Each row of a before or after table is a point. The points were changed in one or more steps. Then noise was added and the rows were shuffled. The steps act on how far a point lies along the listed directions, d1 being the first. Write out the steps. A step turns or swaps two directions, mirrors them in a line or flattens them onto one, adds a multiple of one to another, or multiplies one. Angles are multiples of 10 degrees, from the lower direction toward the higher: turns from -170 to 170, lines from 10 to 170 but not 90. Use the fewest steps. Two steps may share a direction if one is a turn and the other turns, adds or multiplies; they go together, in the order done. Otherwise the lowest direction goes first.

Directions:
(1): [-1.99 -1.46 -0.59]
(2): [ 1.48 -2.06  0.11]
(3): [ 0.55  0.25 -2.47]
Before (14 x 3):
[[-0.41 -0.43 -0.11]
 [-0.38 -0.21  0.01]
 [-0.39  0.20 -1.13]
 [-0.25 -0.40 -0.38]
 [-0.14 -0.26 -0.12]
 [ 0.18  0.47 -0.03]
 [-0.34 -0.54 -0.18]
 [-0.59 -0.04 -0.14]
 [-0.14  0.37 -0.56]
 [-0.13 -0.51 -0.01]
 [-0.11  0.44 -0.60]
 [ 1.03  0.41 -0.08]
 [ 1.00 -0.26 -0.10]
 [ 0.01 -0.02  0.48]]
After, 14 rows:
[[-0.22 -0.10 -0.37]
 [ 0.26 -0.16 -0.56]
 [-0.29 -0.29  0.24]
 [ 0.30  1.05 -0.77]
 [ 0.11 -0.19 -0.28]
 [ 0.12 -0.40 -0.60]
 [ 0.17 -0.56 -0.33]
 [ 0.05  0.85 -0.21]
 [-0.08  0.49  0.33]
 [ 0.00 -0.25 -0.58]
 [ 0.71  0.07  0.88]
 [ 1.06 -0.75  0.56]
 [ 0.07  0.94 -0.15]
 [-0.39  0.34 -0.52]]
Steps: turn d1 and d3 by 60 degrees; multiply d2 by 1.6
